Each point is reached from the start by the listed moves, each made once or not at all, plus a little noise. Is the number of moves made odd or even? Then give how often each move was made.

Moves:
(1): [-30  14 -58]
(2): [ 14  -5 -18]
(3): [ -8 -20 -17]
Start: [-12   5  -5]
Points:
[  1   1 -20] => odd (0, 1, 0)
[-43  18 -63] => odd (1, 0, 0)
[ -6 -20 -38] => even (0, 1, 1)
[-28  15 -79] => even (1, 1, 0)

Moves:
(1): [  1  -8  -4   0   8   0  13 -32]
(2): [  4   3  -2   0 -34  -5   2 -23]
(3): [ -7   4  25 -35  12  55 -11   4]
(4): [ -5 -24  -8   6   0  -5   9   7]
(5): [  6  -3  14 -14   0 -27 -14  20]
(6): [-26  -9   2   9  12 -11 -18  20]
(7): [  2   5 -19 -11  -8 -19  -2  -3]
(8): [-44  21  15 -11 -22   7  38   4]
Start: [-14 -10  -8 -12  19  -9  24   4]
Points:
[-34 -19   8 -63   9 -15  -6 -10] => even (1, 1, 1, 0, 1, 1, 1, 0)
[-53   6   1 -23 -27  -6  77 -47] => odd (1, 1, 0, 0, 0, 0, 0, 1)
[-50 -10  -9 -42 -44 -56  58   8] => odd (0, 1, 0, 1, 1, 0, 1, 1)
[-95 -27  22 -41  30  37  55   7] => odd (1, 0, 1, 1, 0, 1, 0, 1)
[-12 -34  -2 -67  -2  -9  22 -23] => even (1, 1, 1, 1, 1, 0, 1, 0)
[-11 -34 -42 -16 -15 -37  47 -48] => even (1, 1, 0, 1, 0, 0, 1, 0)

Moves:
(1): [-10  -7  -2  -9  -7   0   4   2   1  -6   6  -2   9   8   0]
(2): [-14   6  -6  -7  -7 -21   8   6   4   9  10   5  11  14   8]
(3): [-15   5 -13 -14  -9   5  -5  -9  -7  -5  11  -3   4  15 -13]
(4): [-7  2 10  3  5 -2  8 -8 -8  2 -6 -2 -9 -2 -8]
(5): [  6  16   9  16  14 -15  -7   6 -10 -10   0 -12  -2 -16   5]
(6): [-14   2 -21   3 -12  -9  18  21  10   8 -17  -4   6  12  11]
(7): [ 10 -15   4   6  -7  10   2 -15 -10 -12  -3   6  10   2  11]
(8): [ -9   6 -24  13   4 -25  14  -8  28 -28 -14   5   2   4  -6]
(9): [ -2   8  -3  24  -3 -13  10   7  22   7  -2  10   0 -18  -4]
(10): [-4 -1  7 19 -6  7 -1 10 17 -6 13 10 12 -3 28]
(11): [ -2  18  -3   4  21  -1 -20  17  -5  10  20 -13   9  23  -9]
(12): [-21 -12  13  29 -10 -14 -17   1 -12  12 -10  12  13  17   9]
Start: [ 15  -6  -8  -2  -4 -11  -6   1  14   2  -3   2   5  -7   7]
Points:
[-50  31 -24  77   6 -91  -3  46  37  -1  -7   2  47  43  44] => even (0, 1, 0, 1, 1, 1, 0, 1, 0, 1, 1, 1)
[  5  10 -42  60  -8 -63  31  12  54 -33 -39   6  21 -24  24] => odd (0, 0, 0, 0, 1, 1, 1, 1, 1, 0, 0, 0)
[ 11 -29   1  14 -24   5   0  -2  22 -22  14  16  35   0  46] => odd (1, 0, 0, 0, 0, 0, 1, 0, 0, 1, 0, 0)
[-38  12 -37  52 -15 -95  11  27  34  -6 -34   7  35  24  34] => odd (0, 1, 0, 0, 1, 1, 0, 1, 0, 0, 0, 1)

Moves:
(1): [ -4   5  -5 -11  -7   0 -24  -7   1   4  -5  16   7 -13  10 -38  10  -8
   0 -13  10   6 -16]
(2): [ -1   9   2  -5  -5  -9 -11  -3  -9  13  -8  -2  -7   3   3   7  -5   6
  12  -3  -7   1  -9]
(3): [  4   3  -9  -2  17  -1  10  12 -23  14   6  -9  10  -6 -17  -1   9   8
   5  -6  24  -9  -1]
(4): [  4   2  17 -11  12   3   8  10  10   8  -1  10   7   8  13   2  -3  -1
 -11   8  -1  -7   9]
(5): [  6  -8   7   5  -8   4  -1  -7   3  -6   5  18 -10  -3   6 -14  -8  -5
   0  -4   4   3  -2]
(6): [  9   9 -19   1   8   8  10   6   0  -1 -23 -11  16   2  -5  14  -2  -2
  -2  17  -4  12   6]
(7): [ 12  22   6   8  -5  12 -12 -11   0  -6   1  -2   0  -2   7   4  25 -12
   4  -6   3  10   3]
(8): [  2   2  -7  10  12 -12   0  -1  -8  13   8  -8  12  -3   5   1   2   8
   5   8   5  -7  -2]
(9): [ 14  14   2   6   4  15 -11   6  -1  -7  -7  -3  -2   8   0  -4  -8  16
   0   1  11  -9  10]
(10): [ -3  -6   2 -15 -19   8  16   9   5 -16  15   5  -9 -12   6   6 -11  -2
  13  19   6 -11  -7]
(11): [ 22 -19  -4 -20 -12  -7   7  -2  13  -3  -3  -3  12  -7  -5  -8  11  11
   3  12  25  -5 -15]
(12): [ -3 -17   2  -2  -6 -11  -2  12  -1  -9  -6  -3  -8 -13   9  -9   4  -1
   2   1   5   1  -8]
(13): [  9 -14  -1   0   3  11  -1   3  -6   6   3  -5  -5  -1 -15  17 -13  -1
  -6  13  -7 -18   6]
(14): [ -4   0  -2  -2  -9  -6  10  -8  -6   7   7   1 -11  -5   6 -10   3   8
  -4  -2   9   1   6]
(15): [ -1   7  -4  22 -24  11   0   8  15   7   3  16  14  16   0  14 -11 -18
   5  -7  -9 -21  31]
(16): [  2  -1  -3   6   1  -2   4 -10   9  -6  -3  -1  -8  -6  -2 -10   1  -6
  13  -7 -17  -3  -7]
(17): [-13   4  -9   4  17 -15  -4  -1  -8  -9   2   3   8 -24   8  49  13   3
   2   3 -10  -4 -14]
(18): [-18  -1   0  10 -32  13  -4  -7  11  13   2  -7 -11  -3  15  -9 -13 -10
 -14  -4   8   8  -6]
(19): [  3  10  23   6  -9   7   2  -5   9 -20 -24   2  10  21 -14  15  14  13
  -4  12  -8 -17   4]
(20): [-27  -1  -7   8   7   8  -3   4  -2  14   4   9  -9  -5  14  10  -1 -10
  21  -3 -13  12   4]
Start: [ 11   8  -8  11  -5  -2  19 -10  15   0  -2 -18 -17   9 -10   7  -4  11
   9   9   0   5   1]
Points:
[-26 -22 -30 -10 -47  18   5 -13  29   9  14   0 -23 -55  22  35  -8  -5
  28  38  21  -8 -46] => odd (1, 0, 0, 0, 0, 0, 0, 0, 0, 1, 1, 0, 1, 0, 0, 0, 1, 1, 0, 1)
[-40   6 -11  48 -72  26  12 -24  30  14  19  32 -21 -22  33  48 -20  -9
  28  32  -5 -44   6] => odd (1, 0, 0, 0, 1, 0, 0, 1, 0, 1, 0, 0, 1, 1, 1, 0, 1, 1, 1, 1)
[-21  30 -21  50 -23  26   0 -19   2  68  35  24  -6 -31  41  34   8 -25
  15  -3  24 -23  21] => even (1, 0, 1, 1, 1, 0, 1, 1, 0, 0, 0, 0, 1, 1, 1, 0, 1, 1, 0, 1)
[ 19  14 -37  39 -22  34  30  10  27  29 -14 -24  -5 -27  16  65  11  -3
  28  29  25 -26  26] => even (0, 0, 1, 1, 0, 1, 1, 0, 1, 0, 1, 1, 1, 1, 1, 1, 1, 1, 0, 1)
[ 34  31  -2   5  14   3  43  -2   8   9  25 -23  -6 -12   1   9  18   6
  37  24  21 -23  -5] => even (0, 0, 1, 1, 0, 0, 1, 1, 0, 1, 0, 0, 0, 0, 0, 1, 0, 0, 0, 0)
[ 11  31 -46   6  46 -28  33 -10 -10  30 -12 -19  22 -38   8  15  28  21
  17  18  16  -6 -19] => even (1, 0, 1, 1, 0, 1, 0, 1, 0, 0, 0, 0, 0, 1, 0, 1, 1, 0, 0, 0)
[-18   5 -14  28 -95  16  27 -31  64  15   3  11 -11  -7  23 -23   1  -2
  45  23  19 -31  -7] => even (1, 0, 0, 0, 0, 0, 0, 1, 0, 1, 1, 0, 0, 1, 1, 1, 0, 1, 1, 1)
[  1  35 -20  16  -6  -9   1 -15  19  25 -52 -23  20 -39  29  32  59  10
  46  26  21   2 -51] => even (1, 1, 1, 1, 0, 1, 1, 1, 0, 0, 1, 1, 0, 0, 0, 1, 1, 1, 1, 1)

Moves:
(1): [ 0  6 11 -7  3 10 -9 -2  0 -8 -4  5  0 -5  6  0 -6 -1  3 -3  5  3  6 18
  9 10]
(2): [ 14   5  -4 -19   2   7   2   4  -1  -6  10  -7   0   4  -3   9 -14   1
 -18   3   5  -2   5  -9   7 -11]
(3): [  9  -4 -19  11   1  -2   5   5  10  -5  -9   3   5  -5  -9   0  -9 -10
  -7   6  -1   9 -19  -3 -13   2]
(4): [  4  24  -3   0  -4  -7  -9  -4  -3  -8  -3  -5 -13   6   9 -15   6   4
  -1  -4  -6  12   9  -6   4  -8]
(5): [  8 -10   5   6   5  27  -1  -3  12   1   6   9  -4  -5  -1  -6   1   8
  -4   0  11  -7   1   4   5   3]
(6): [-13   6  -4 -19  -9   0  -3 -13 -10   8  -5  -6   2 -10   4   4  10   4
  11   2   7  -1 -13   3   2  -9]
(7): [-16  -7  24  -4 -17   2   1  11  -3   0 -12  -9   4  12  -2   8  -6   3
  18   2  12   1  -2  -8  -4   8]
(8): [  5  -9  -1   0 -10 -13  -2  -8 -13 -14  -7  -4   9  16   8   3  11 -12
  20   1 -10 -10  16  -2   9   6]
(9): [ -8  12   2  10   1   1  -7   4   0 -22 -12   2  -5 -17  22  -8   8   0
  -7   9  14   3  13  -5  -3 -20]
(10): [  8 -10  -5   2   8  -5   2  -5 -13  -5  -4  -1   1   5  -9   4  -2  -6
  -4  -9   0 -11  -2  -1 -19   3]
(11): [ -7  12  -2 -17   5   2 -11  -8 -11   7 -11  -7   7   6  -1  17  16  -4
 -10   4 -16  -9 -14   2  -8   7]
(12): [ -6  11  -1   9 -11   1  -3 -10   0  -5  -6 -15  -8   1   3   0   2  -3
  -1  -2  -8  -3   1   4  12   6]
(13): [  8   9  -1   2   9  -5  -4 -12  -7  -3  -2   0   8  11 -11  -6  -8  -7
  -4   4 -14   2   1  -6   4   1]
(14): [  3  -3 -10   0   1  -9  -2  10  -8   4   4 -14   5  20  -1   4   4  -6
  -8   6  -2  -1  -7   5 -15  -8]
(15): [ 11  23  -6   5  15   1   1 -15  -3  -4  16 -12   0 -11  -3   1   8  -2
  -4  -4   6  13  -1   4  -6  -6]
(16): [-25  11  -5 -22   4  10  13   4   5   3 -11 -16   7  -9  -5 -22  22 -12
   3  -5  -5   9 -19   9   1   2]
(17): [ -4  14  -9 -12   4   4   4   6  -6 -10  -3 -14  10  -4   1  -1   6  12
  -2  -3   0  -6  -4  -9  -3   1]
(18): [-22  -9  -4  -8   7  24  -1  -3 -20   1  -3  -4  -7   3 -13  21   1   2
   3  15  12   8 -11   4   3   7]
(19): [  8 -19  18   4   1  17  -7  11  -5  10   3  -2   2  -7 -23  21  -7  -3
   3   1  -1 -17   8  14  -8  14]
(20): [  5   2   4   3   9  13   3   2   7   8  -5  -1  -5  -5  20 -10 -15   6
  14   1  15  -5  -2  -3  -8  -2]
(21): [ -7   0   6  -7 -13  10   2  -7  -1  -3   7   2   3  -4   6  -4  -8   3
  10  -1  -3   2  -3   7  -2   1]
(22): [-11   5  10   0 -15  -1  16  10   1  13  -1  16  -7   5   8  -4  -6   0
  19 -14   2 -11  12   7  12  -5]
(23): [-11  -7   6  -5  15   5   7  11  12  -5  -9   7  -3  -2  -8  11 -11  -9
  14   6   4 -18 -11  12   6   2]
(24): [-17   7   8  13 -24  -6 -21   2  21   2   9 -16  -8 -14   7 -11  13 -14
  24   7  14  -4   2  -7  16  19]
Start: [  2   4   1  -5  13  19   5   1  -1  -9 -13   4   4  -4  -5  -3  -9   6
  -6  -6  -4   2  -4   1  -2 -28]
Points:
[-95  25  48 -72 -19  78 -36   4 -23 -37 -69 -68   4 -24 -12  49  27 -42
  55  38  29 -37 -25  34  39  14] => odd (1, 1, 0, 0, 0, 1, 1, 1, 1, 0, 1, 1, 0, 0, 0, 1, 0, 1, 1, 0, 0, 0, 1, 1)
[ 17  84   3 -31   7  49 -17 -40 -43 -59 -18 -60   5 -24  27  -9 -10  10
  15   4   3  -9  27  -7   4 -55] => even (0, 1, 0, 1, 0, 1, 0, 1, 1, 0, 0, 1, 1, 0, 1, 0, 1, 0, 1, 1, 1, 0, 0, 0)
[-47  55  22 -46   9  63  28  -5  -3 -12 -69 -31  -3   0   3 -40  -9   8
  56 -29  15 -38 -30   8   6 -26] => even (0, 0, 0, 1, 1, 1, 1, 0, 0, 1, 0, 1, 1, 0, 0, 1, 1, 0, 0, 1, 0, 1, 1, 0)

Moves:
(1): [  1   8  -7  -5   3  -7  -2 -16   0   1   7  -1  -7   0  11  -1  -5   4
   5  -4  16 -10 -11  -9]
(2): [  4   0  11  -2  -2  14  -2   5   9   5  -9   7  12  -6   7  -5 -13  -2
  -3 -11 -16  -9  -9   0]
(3): [  4  -6   8   4   1  12 -12  -2  -4   2  -2  -5  -2 -16   0 -10 -11  -2
 -14  -2 -14   2  -1   3]
(4): [-18   8   4   5  12 -23  -5 -18   7  14   8  -1 -18  -6   7   5  16 -23
  25   2  -5   3  11   1]
(5): [ -5  -1  -3 -12  10  -6   7  -4  -1  -1   9  -3  -1   4   4  -6 -17  13
   3  -9  -1  -3  -2   8]
(6): [  1   3  12  -5   3  -7  10 -18  -6  -3   6  -6   0   1  -7  14   3  12
   8  12  -3   2  -3   3]
(7): [  4  -5 -12  -6   2  -4  -6   2   2   1  -7   0  -2  15  -1   9  -2  -2
 -19   0 -12   3   0   3]
(8): [ -6  -4  11   6   0  11  -3  -2   9   6  -2  -6   4   8  -5   2  -5   0
 -12  -5 -12   1 -10 -12]
(9): [  1  -1   1  -6   4 -18  10  10 -20 -27 -14   7  13   3  -3   2  -7   1
   5   2  20   1  -5   1]
(10): [  0   0  -1  -1  -1  -2   3  -7  -2   0   1  -5  -3  -5   6   7  10   5
  -7 -15   4  -4  -1   1]
(11): [  8  10   4  16  -5  -5   2   7  -9  -9   6  11  25   9  -8   7  -4   0
  14 -13  -9   3  -9  -9]
(12): [ -3  -3  -7   6   9   0 -10   8  -2  12  -9   1  -4 -14 -16   5   5 -16
   1   1   7  -9   0  12]
(13): [-21  24   5   6   7  -5   2  31   2  11   4  -3  13 -22 -12  12 -12 -14
  16  10  16 -11   1  20]
(14): [  7 -15 -12   2 -24 -18   5 -22   6   4   5   0 -16  -6   9   1  -1   2
 -22  -9 -10  -9 -23 -13]
(15): [ 15  -3  11  -3   9   3  -7  17  12 -18   0  -1  19  25  -3  -4   2   6
   7 -14  -2 -10 -16  -6]
(16): [ 17  -4  -1   7 -18   8  -4   7  -6  12  -7 -14   0  12  -1  -6  -6 -19
  -6   5   0  -7   3   7]
(17): [  4   3   1  -2   6  -3  -2 -12  10   9   5  -2  -2  -6  -4   0  -9 -17
  -9  -8  -7   9  -8   2]
(18): [-15   6 -11   0  18 -12  13 -11  -5   5   1   3   9  -9  10 -14  -4  -9
 -10   9  13  -9   6  12]
(19): [-21  -5   0 -19  -3  13 -14   4  -8   3   4  -9  18 -34  -1 -23 -18   4
   4  -4   2   4   6  16]
(20): [  5   1  -1  -9  -4  -7   2   9  -6  -4 -19 -17  -7  -1   2  -6   6  13
  -5   0   5  -4  -3 -10]
(21): [ 11  -5   6  -5  -2 -17   3  -2   1  -1 -11   7   9  19  -8   8   2  16
  -4   4   1   4  14  -5]
(22): [ -4   9   1 -11   1  10  -3   7   5   0  -1  -1   1   6 -15 -13  -3  -2
  -9  -3  -8 -13   2   7]
(23): [  2   5  11  11  -5  -5  -3   8 -11   6   8   5   5   1   1  -4   3  -6
   0   4  -6  11 -12   7]
(24): [  7 -10   0  -4  -2   3  -9  13 -16  10  10   2  -1 -24   1   4   7 -13
  -9  13   4  -8  -8  -9]
Start: [ -4  -2   3 -10   3 -13   2   8 -16   6   3 -10   4   1   4  22  -2 -11
  -3   2 -11 -11  11  -3]
Points:
[-21  31  29 -10  52 -74   2   2 -52  49  15 -27  41 -41 -33  37 -45 -72
  -7   1  11 -64 -10  29] => odd (1, 0, 1, 1, 1, 1, 0, 1, 1, 1, 1, 1, 1, 0, 0, 1, 1, 1, 0, 0, 1, 1, 0, 1)
[-37  21   9 -18  15 -18 -25  54 -48  72   7 -23  50 -55 -30  -8 -40 -65
 -30  31  19 -60   5  43] => odd (1, 0, 0, 0, 0, 0, 0, 1, 0, 0, 0, 1, 1, 0, 0, 1, 0, 1, 1, 0, 1, 1, 1, 1)
[-22  35  37 -45  27 -86   9  -8 -25  -4  -9 -29  65 -45  -6   3 -52 -16
  -2 -47 -11 -64 -38  13] => odd (1, 1, 1, 1, 0, 1, 0, 0, 1, 1, 1, 0, 1, 1, 1, 0, 1, 1, 1, 1, 1, 1, 0, 0)
[ 43 -16   7 -27  -3 -29 -10  -6 -28   7 -35 -18  20  15  15  28 -45 -28
 -52 -31 -19 -26  -9   0] => odd (1, 1, 1, 0, 0, 0, 1, 0, 1, 1, 0, 0, 0, 0, 0, 1, 1, 0, 0, 0, 1, 0, 0, 0)
[  0   5  34 -44  31 -78  26 -20 -22   0 -21 -16  12   9   4  32 -22   1
  15 -11 -15  -8   4  -2] => even (0, 1, 0, 1, 1, 1, 0, 0, 1, 0, 0, 0, 0, 0, 0, 0, 1, 0, 0, 1, 1, 0, 0, 0)
[ -1   2 -33  -2  -3 -66  -1 -11 -27  39 -20 -32 -11  -1  -1  17  10 -66
 -41 -21 -28 -57   1   8] => even (0, 0, 0, 1, 0, 0, 1, 0, 0, 1, 1, 1, 0, 1, 0, 1, 0, 1, 0, 1, 0, 1, 0, 0)
[ 19 -19  23 -28 -19 -65  -4 -27 -44  19 -16 -42 -21  -4  -1  22 -10 -23
 -38  19 -18 -52 -21 -39] => even (1, 0, 1, 1, 0, 1, 0, 1, 1, 0, 0, 0, 0, 1, 0, 1, 0, 0, 0, 1, 1, 1, 0, 1)
[ -3   0  14 -36  27   0 -22   9  -6  34  14 -31  59  10  24 -31 -78 -44
 -42 -35 -37 -33 -42  26] => odd (1, 1, 0, 0, 1, 0, 1, 1, 0, 0, 0, 0, 0, 0, 1, 1, 1, 1, 1, 0, 0, 0, 1, 0)
[-30  25  32 -44  44 -26  -6  58 -12  16 -22 -27  95  -1 -47   6 -62   6
 -10 -18 -28 -63 -12  34] => even (0, 1, 0, 0, 1, 1, 1, 1, 0, 0, 1, 1, 1, 0, 1, 0, 0, 1, 1, 1, 1, 1, 0, 0)

Moves:
(1): [-12   4  -7   7  11   2   4  -8 -10   1  11   6  -2   2   7   2   9   1
   1  -7  -2  10   1   4  -5]
(2): [  1 -19   3  -5   4  -4  -4   6  -7  -7   2   1 -12  -6  -2   5  -6   8
   2  13 -20   7  -1  -9  -7]
(3): [  3   7   5  12  18   5   7 -14   0  -1  11   2 -15  18  -1 -15  -7   0
  18 -15   3   4  -4  -8   3]
(4): [  9   5  -4  -4   1  -4 -12   6   0  -6   7  -9   3   4 -10   9   6 -11
  -3   3  12  -4  -1   6  11]
(5): [ -8   2  -4   0  -6 -10   2   0   3  -7   8  -2  11  -6   0   7  -5 -10
  -2  -2   8   4 -12  -2   1]
(6): [ 0  1  9 -1 -2  2 -1 -2  4 18 14  4  4 -4  7  5 -7 -9 -7  7  8  4 13  1
  1]
(7): [  3 -11  12   6  -4   9   4 -15  -5   4 -15   3   0 -13  -3  -7  -7   3
  -8   0  -3   7  -5  -6  -6]
(8): [ 15  20   5  -3  15 -12  -7 -11  -4 -16   7   9  -5  14  12 -18   1   3
 -10  11 -18  -8 -18  -3 -12]
(9): [  3 -11 -16  -6  -9   9   6   3   3  -7  -5  -8   8   8  -4   0 -12   2
  -6   8  -1  -5 -11   6  -5]
(10): [  2  -7   4  -3   1   6   2   3   2 -19   1  -4   6  -3   5  -1   0   3
  -7   5  -6  -5 -11  -1   5]
(11): [-14   2   9  12  -2  10   8 -10   3   2 -12  -3   8  10  -4   8  -2  -6
   3  -3  -3   4  -6   4  17]
(12): [ -2   8  -2 -15   1  -4  -7   0  -4  -8   2   9   0   6   3   0   0  -4
   3  -6  -5  -7   2  -8  -2]
(13): [ -4  -1  -3   7   2  13  -2   7   7 -12  -3   0  -2   0  -5  -6   0 -12
   4  -4  -5  -3  -3  -1 -10]
(14): [-21 -11 -15   6   3  -2  -9  11   7  -3  -1   7  11   0 -21 -13 -10  15
   1  -8  12   1  10   2  10]
(15): [ 14   6  -2   3   1   5   1 -14  -7  12  17 -15  -3   8   2 -18  11  -6
  -6  11 -12   4 -11 -22  -6]
(16): [ -6  15  12   8   4   4 -15   1  -8   8   4  -6   0   7  10  -3  -6   7
   8 -21   8   0  -3  -5  -5]
(17): [  3 -11  12   8   5   6  13  -5   3   3   6   9   8  -1   7   6   7   4
  14   5  -1  -7   3   8  -4]
(18): [ -3   1   6  -3 -11  -4   9  11  -9  -4   7  31 -10 -15   0  -6   1   8
  16  -5  -4  -2   0  11  -2]
(19): [ -9  -4  -6  -3  -8  -9   0  -1  -8 -16   6  -5  -4   2  -1   0   4   3
   6   5   0  -4   3   2   0]
(20): [ -1   0  12 -19   1   2  10  10   3  16  -4  -1   7  -9  -8 -11 -13  -1
   4  -4  -9   4   9   6   3]
(21): [ 10  -3   2  12   8  16  12   0  13   2  10  -1  14  26 -21  12   0  -2
 -10 -13  11   5  24   0  -7]
(22): [  4 -10   2   9   4  -1  13  10 -16  -4  -3  10  -1   7   4   3   1  -7
   7   5   0   0   5   2  -1]
(23): [ -3  -2 -13   3   6  -4  -6   9  -5   6  -1  -1  -1 -10  -1  -4 -22  -1
  -7  -7 -17 -10   8   1  13]
(24): [ -8  11   1   0   6  23  11   6 -13 -14  -9  -6  -5   2 -16   2   3  17
  -7  18  12  -4  -7  -1 -14]
Start: [ -1 -16  -1   5  17 -10   0  -4  -1  15 -11  11  32  -7   1 -14  13  -4
  12 -19   0  -1  -3   0  -9]
Points:
[-19 -13  14  54  47  57  23  23 -17 -17 -26   1  54  33 -28  -2 -15  -4
   3 -38  -1 -16   3  -3 -13] => even (0, 0, 0, 0, 0, 0, 0, 0, 0, 1, 1, 0, 1, 0, 0, 1, 0, 0, 0, 0, 1, 1, 1, 1)
[-35 -50   5   5  12  10  16  18 -22 -35 -18  41  34 -48 -36 -26 -12  41
   7   1  -1   6 -29  -7 -22] => odd (0, 1, 0, 0, 1, 0, 1, 0, 0, 1, 0, 0, 0, 1, 0, 0, 0, 1, 0, 0, 0, 0, 0, 1)
[-16  -7  41  13  53  18  18  13 -69 -20 -18  40  22 -14  -5 -35 -23  22
  11 -11 -49  -1 -33   9 -12] => odd (1, 1, 0, 1, 0, 0, 1, 1, 0, 1, 1, 0, 0, 0, 0, 1, 0, 1, 0, 1, 0, 1, 1, 1)
[ -8 -44  38  40  45  44  49  -9 -26 -17  34  46  52  26 -49 -17  -3  -1
  25  -5  12   9  -4 -24 -11] => even (0, 1, 1, 1, 1, 1, 1, 0, 0, 1, 1, 1, 0, 1, 1, 0, 1, 1, 0, 0, 1, 1, 0, 1)
[-27 -55  14  25  20  22  69   5 -40 -57   0  36  25  10 -12  -4  -2  19
  57  13 -11 -11 -43  12 -17] => odd (0, 1, 1, 0, 1, 0, 0, 0, 1, 1, 1, 0, 0, 0, 0, 0, 1, 1, 1, 0, 0, 1, 0, 1)
[ -9 -59  28  46  46  32  28 -17 -24  -8  20  29  37   3  26 -18 -21 -14
  36 -25  -9  14 -31 -13 -42] => even (1, 1, 1, 0, 1, 1, 1, 0, 1, 1, 0, 0, 1, 0, 0, 1, 1, 0, 0, 0, 0, 1, 0, 0)
[-11 -41   9   1  25  -4  56  10 -27 -43  16  44  52  24 -13 -11  -9   0
  17  -4 -44   7 -18  21 -21] => even (1, 1, 0, 0, 1, 0, 0, 1, 1, 1, 1, 0, 0, 0, 0, 0, 0, 1, 1, 1, 1, 1, 0, 0)
[ 44  -4  15  22  61  -4  24 -20 -19  23  25   7  45  31 -25 -55 -22 -34
  -5 -30 -24   3  -9 -27 -10] => even (0, 0, 1, 1, 1, 0, 1, 1, 0, 0, 0, 0, 0, 0, 1, 0, 0, 0, 0, 1, 1, 1, 1, 0)
[ 12 -53  16  30  67  26  14  -1 -27  -6   4  16  34  15  -5 -95 -49  16
  26 -21 -67 -14 -36 -31 -30] => even (0, 1, 1, 0, 0, 0, 1, 1, 1, 1, 0, 0, 1, 1, 1, 1, 1, 0, 0, 1, 0, 1, 1, 0)
[  9 -36  19  19  37  31  29   9 -17 -11   7  23  72   2 -26  17 -13 -19
 -16  -3  21 -18  14  -1 -15] => odd (0, 0, 0, 1, 1, 1, 1, 0, 0, 1, 0, 1, 0, 0, 0, 0, 1, 0, 0, 0, 1, 1, 1, 1)
[  4  27  17 -13  24  20  18 -16 -44   0  48  20  51  27 -22 -42  -3  -1
 -10 -13   6   2 -20 -13 -56] => odd (1, 0, 0, 1, 1, 1, 1, 1, 1, 0, 0, 1, 0, 0, 1, 1, 0, 1, 1, 1, 1, 0, 0, 1)
[ 12 -21  -5 -11  21  22  25   0 -23 -43  59   9  29  33 -39 -14   1  -6
   9   9   7  -5 -19 -26 -33] => odd (0, 1, 1, 1, 1, 1, 0, 0, 1, 1, 0, 1, 0, 0, 1, 0, 0, 1, 1, 0, 1, 0, 0, 1)
